Each row is a point. The points of each table are mixes of a few directions, plus a little noise. Count the directions of each table, and those that both share. Where both have some left over, give the other angles between the two spaces (their principal angles), to ten degrees, smallest first.

First, 6 rows:
[[  7  -3]
 [-14   6]
 [ 12  -5]
 [ -8   3]
 [-40  15]
 [ 43 -16]]
Second (7 x 2):
[[ -1 -60]
 [  0  -6]
 [  0  13]
 [  0  22]
 [  0  17]
 [  0  24]
 [  0 -11]]
Directions: first 1, second 1, shared 0; angles 70

First, 8 rows:
[[  5 -31  11  15]
 [-12  60 -21 -29]
 [ -5  27 -10 -13]
 [ -1   6  -2  -3]
 [  5 -25   9  12]
 [  4 -22   7  11]
 [  0   1  -1   0]
 [  3 -17   6   8]]
Second (5 x 4):
[[  0   2  -1  -1]
 [ -2   8  -3  -4]
 [ -4  23  -8 -11]
 [ -4  22  -8 -11]
 [ 11 -55  19  27]]
Directions: first 1, second 1, shared 1

First:
[[ 38  10   0   8  15  -2  30 -29]
 [-38  15 -40  18  18   8 -22  20]
 [  6 -14  56 -15 -32   5  -8   4]
 [ 18 -21  60 -42 -24   7  14 -15]
 [-12  -9 -35   0   6 -14  -4  10]
 [ 13  -4  32   9 -22  -5  -7   4]
 [-17  25 -46  16  36  13   2  -3]
 [ -7  -3 -26   9   4 -11  -5   8]]
Second:
[[ 13  12   7 -39 -28   5 -45 -43]
 [ 24  -6 -44  28  30  20  -8   7]
 [ -6 -27  20   6 -26  -8 -16  32]
 [ -8 -29  14  19 -14  -8  -1  43]
 [  9  30 -19 -15  19   9   5 -42]
 [ -4  -6  11  -3 -11  -5  -4   6]
 [-27  12  30 -11  -3 -17  37   0]
 [ -2 -12  -1  16   4  -1   6  22]
 [  4  33   2 -38  -3   3  -9 -55]
 [ -3  -7 -20  36  33   3  34  30]]
Directions: first 4, second 3, shared 1; angles 50, 90

First:
[[ -3  53   7   2  16  -7  23 -55 -16]
 [ 13 -23  -4  14   0  -6  -6   9  14]
 [ -9  30  24 -15  -6   2 -47  15  30]
 [-17  28  15 -19  -4   6 -23   3   4]
 [-25 -33 -14  13  -9   5  19 -19 -17]
 [ 22 -46 -22 -13  10 -16  12  22 -25]
 [ 18 -10  -6  19  -8  17  23  25   8]]
Second (8 x 9):
[[  2  -7 -13  34  16 -38   6 -14   6]
 [-16 -34 -29 -15  14 -30   2  35 -54]
 [ -4  14  11  15   6  11 -18   8  -9]
 [-10   4 -12   2  -9  -3  30  15  -3]
 [  0  10   8  16  -5  11  -6  12  15]
 [ -6  32  17  21  10  17 -16  -4 -13]
 [ 25  -9  10 -60 -27  19  21 -53  46]
 [  9  -9  11 -14  -7  13 -19   2  14]]
Directions: first 5, second 5, shared 3; angles 50, 90

First:
[[ -2  -6 -43  -5  -2  25  -2  13  19  -1 -18   0]
 [  8 -15  24  -2 -14 -25  13  -7 -16   0  11 -20]
 [  3 -16  -7   5 -19   1   4  -8  -5   7   7 -13]
 [  0   4 -26  -8  16  14  -5   6  10   1  -6   1]
 [-11  25  -7  18  22  26 -24 -12   5  12  13  32]
 [ 13  15  19 -22  54 -28  -2 -17 -23   7  35 -18]
 [ -6 -17   7   1 -50  -4  20  35  19 -28 -52   3]
 [ -4   8  34  15  -6  -8  -4 -10  -9   0   9  15]]
Second:
[[  0   2 -12  -2   7   7  -3   1   4   1  -1   1]
 [ -3 -19   0  26 -44  11  -1 -13  -3  11   7   3]
 [  1   8 -42  -6  30  24 -14  -7   7  13  12   0]
 [  2 -30  33  12 -60 -23  22   4  -9  -9 -12 -14]
 [ -6   3  25  25 -16   2  -8 -17  -9   9  16  16]
 [ -1  28  18 -27  46 -17   1  22   6 -21 -19   9]
 [ -3  -1 -45  -7   5  26  -3  15  21  -3 -20   3]
 [ 10   8  22 -20  33 -29   6  -6 -16  -2  17 -17]]
Directions: first 4, second 4, shared 4

First, 11 rows:
[[ 21  38   4  14   0  47 -32 -17   0  29  -2 -18  12   8 -12   3   1  17]
 [ 24   5 -29  -2  -5  29 -23  12 -22   8 -19  -4 -25  -7  17  56 -38  40]
 [ -9  -1  50   5  -7  21   0 -29   7  -5  16 -17  37  34 -40 -45  38 -30]
 [-20  50 -31  15  16 -31  43  -8  10 -10 -20   9  34 -17  15 -46  42 -17]
 [ 20  29 -22   7  -4  38 -14  -4 -19   8 -23 -13   2   3   5  28 -12  29]
 [ 19  -3 -35  -6  -8  23  -8  14 -32  -9 -29  -3 -23  -3  20  60 -35  39]
 [ -5 -45  20 -13   4 -34 -14  18  22  12  35  17 -33 -15   3   3 -22 -12]
 [-19  17  -6   6  19 -48  17   5  33  13  16  19   5 -27  12 -43  20 -24]
 [-12 -14  26  -3  -9   7  18 -16  -8 -25  -1  -8  25  27 -22 -23  26 -21]
 [-14 -51 -13 -21 -15 -18  39  14 -35 -56 -25   6 -11  12   9  31 -10   2]
 [ -5 -25  33  -4  11 -33 -27   9  43  36  52  15 -23 -19  -6 -23 -10 -21]]
Second:
[[ -7 -60  35 -29  17 -10 -46  15   8  17  58   1 -36  -9   0  14 -52 -17]
 [-14   5 -39 -12  21 -26  16  15 -14 -15 -10   9  -7 -26  33   9 -18  -1]
 [ 10  44 -17  25 -19  15  31 -16  -2 -10 -42  -4  28  14  -9 -13  44  14]
 [-27  -6 -58 -26  39 -46  17  29 -22 -23  -5  16 -18 -46  57  20 -42  -5]
 [ 18 -16  55   9 -23  30 -28 -16  18  23  21 -10   2  31 -42 -10  15  -2]
 [ 15 -15  46   7 -19  26 -25 -13  16  19  21  -9   1  25 -34  -8  10  -1]
 [ 15  31   7  25 -23  23  15 -19   5   1 -25  -7  24  23 -23 -14  42  11]
 [ -7  16 -30   0   7 -12  20   5 -10 -13 -19   5   4 -12  18   3   2   4]]
Directions: first 4, second 2, shared 1; angles 30

First (11 x 20):
[[ -4 -19  13  -6  18  -2 -10 -12  12   0  -7  10 -11   0  -1  -1  11   4
   -1  -8]
 [  5  26 -17  12 -25   2  13  14 -15  -1   7 -16  12  -2   2   1 -16  -4
   -1  13]
 [ -4 -20  14  -6  20  -3 -11 -13  13   0  -8  10 -12   0  -1  -2  11   5
   -1  -9]
 [  2  17  -9  12 -16   0   8   7  -8  -1   0 -13   4  -4   2   0 -12   1
   -3  10]
 [ -5 -19  15  -2  19  -4 -11 -15  14  -1 -11   7 -15  -2   0  -3  10   8
   -3  -6]
 [ -8   1  11  32   0 -11  -7 -19  15  -4 -27 -22 -27 -17   4  -9 -10  21
  -16  14]
 [  9  60 -37  33 -58   3  28  29 -31  -2  10 -40  23  -8   5   1 -38  -5
   -5  32]
 [ -3 -31  16 -23  30   1 -13 -11  13   2   0  25  -6   7  -3   1  22  -2
    6 -19]
 [ -1   1   1   4  -1  -1   0  -2   1  -1  -3  -3  -3  -2   1  -1  -2   2
   -2   2]
 [  7  -4  -8 -31   4  10   5  16 -11   4  24  22  23  15  -4   8  12 -19
   15 -15]
 [  4 -11   0 -25  10   6  -1   7  -4   3  14  20  12  11  -4   5  13 -12
   10 -14]]
Second:
[[  5   5   1   5  -4  11  -5   8  -1   6   2   4   6  -4   2  -7   0   4
    2  -1]
 [ 14  11   1  11 -10  31 -14  20  -3  15   6  12  16 -11   5 -19  -1  10
    5  -3]
 [ 15  12   1  12 -11  33 -15  21  -3  16   7  12  17 -11   6 -20  -2  11
    5  -4]
 [ 15  13   1  11 -11  34 -16  22  -4  17   7  13  18 -12   6 -21  -1  11
    6  -3]
 [  7   6   0   6  -6  16  -7  10  -2   8   4   6   8  -6   2 -10   0   5
    2  -2]
 [  4   3   0   2  -3   8  -4   6  -1   4   2   3   4  -3   1  -6   0   2
    1  -1]
 [-26 -21  -2 -21  20 -59  26 -38   6 -29 -13 -22 -29  21 -10  35   3 -18
   -9   5]
 [-23 -19  -2 -18  18 -50  23 -33   6 -26 -11 -20 -26  17  -9  31   2 -16
   -8   4]
 [-11  -9  -1  -9   8 -25  11 -16   2 -12  -6  -9 -13   9  -5  16   1  -8
   -4   2]]
Directions: first 2, second 1, shared 0; angles 70

First, 11 rows:
[[-22  23  -5  -4  -8   6   8  19 -25   5  -3  -5   3   5 -10 -13  13  -4
   -2   3   0  10  17  -4  -4   7   4  -5   3   0   6  -4]
 [-22  -8  -2  -6  -4 -14 -20  10  -9  17   7  12   5   9   0  11   2 -13
    7   5  -8  -4  -2   3   4  14  12  10 -13 -14  -2  -5]
 [  2  -1  23  21  11  -1  -8   0  -4 -46  15  -3 -11  -1 -16 -18  -4 -10
   23   9  -6  17   1  -8 -10 -30  -1  11   8 -22   4 -15]
 [  9   5 -13   2  -1   0 -14  -5  -7  -9  10  12  -3   1  -9  -4  15  -1
   -7   6   6  -2   3  11   6  10  -1  -6 -18   8   2   7]
 [ -2   3  -3  -3   5   4   4   7  -6   7  -4  -7   1   2   0  -4   3   2
    3  -1   1   2   8  -5  -5   7   1  -4   1   0   2  -1]
 [-18   8   3  -6 -28  -8  12   0  -3  10  -5   9   8   0   7   9  -6  -3
  -16  -6  -8   2 -11   9  10  -9   0   7   6   4  -3  -1]
 [ 20  30  -9 -12 -23  -2  18   5  -6  12 -23  -1 -24  23  -8 -12  27  -2
   -1 -10   1  25   3  16  10  30   5 -16   4   9  -9  15]
 [ 43 -41 -12   2  26   6  -6 -36  48   8   2  -1  12 -24  26  26 -25  25
  -18  -7  13 -39 -20   3   5  -6 -17  -4  -8  26  -4  16]
 [  8   2  17  22  13   4 -10  -3  -7 -49  17  -2 -10  -3 -19 -21   2  -7
   17  11  -1  14   5  -7 -10 -28  -3   5   3 -15   6 -12]
 [-13  -3   0 -11  -3  -1  12   8   3  27 -13  -7   7   2  13   9  -8   2
   -1  -6  -3  -3  -1  -5  -2   8   3   2   8  -1  -3  -2]
 [ -4 -22  -3  -5  16   4   4  -4  15  21  -4  -9  16 -13  19  17 -20  11
   -5  -3   3 -21  -4 -11  -5  -3  -5   3   3   6   1  -1]]
Second, 11 rows:
[[-31  15   5  -5 -20  -3  11  14 -18   7  -4   2   7   3  -2  -2   1  -7
   -5  -1  -8   9   2  -1   1  -5   5   6   8  -5   1  -8]
 [ 10  -2   7   5  10  -3 -10   3   1 -13   3  -3 -13   9  -8  -8   5  -7
   20   4  -2  11   2  -3  -5   3   4   1  -1 -13  -2  -3]
 [-60  28   6 -11 -41  -5  22  24 -33  18  -8   4  17   4  -1  -1  -2 -12
  -17  -3 -14  13   4  -1   4 -11   7  10  15  -5   4 -14]
 [ 42 -18   3  11  31   1 -19 -12  18 -20   7  -5 -20   5  -5  -7   5   2
   25   5   6   2   0  -2  -6   9  -1  -5 -10  -8  -3   5]
 [  3  -4  -9  -3  -1   3   4  -7   7   9  -1   2   9  -9   8   9  -4   8
  -16  -3   5 -13  -3   3   4  -1  -5  -3  -2  14   1   6]
 [-23  13   9  -1 -13  -4   5  15 -17  -2  -2   1  -2   9  -7  -7   4 -12
    8   2  -8  15   4  -2  -3  -3   8   6   7 -14   0 -10]
 [-24  16  15   1 -13  -6   2  19 -21  -7  -1  -1  -7  14 -12 -12   6 -16
   16   3 -11  23   6  -4  -4  -3  11   8   8 -22   0 -14]
 [  6  -8 -18  -7  -3   7   8 -15  14  18  -2   3  19 -18  16  16 -10  18
  -32  -7   9 -27  -6   5   8  -2 -12  -7  -5  28   2  12]
 [ 55 -24   2  14  42   1 -25 -17  24 -26   9  -6 -26   5  -6  -8   7   3
   32   6  10   1  -1  -3  -9  12  -2  -7 -13  -9  -4   8]
 [ 16 -15 -21  -5   3   8   6 -21  20  18  -2   4  19 -20  18  19 -11  21
  -33  -6  13 -31  -7   7   9   1 -14 -10  -8  32   1  16]
 [  7  -3  -2   1   4   1  -2  -2   4  -2   0   0  -1  -1   1   1   0   2
    1  -1   1  -2  -1   0   0   1  -1  -2  -2   1  -1   2]]
Directions: first 6, second 2, shared 2
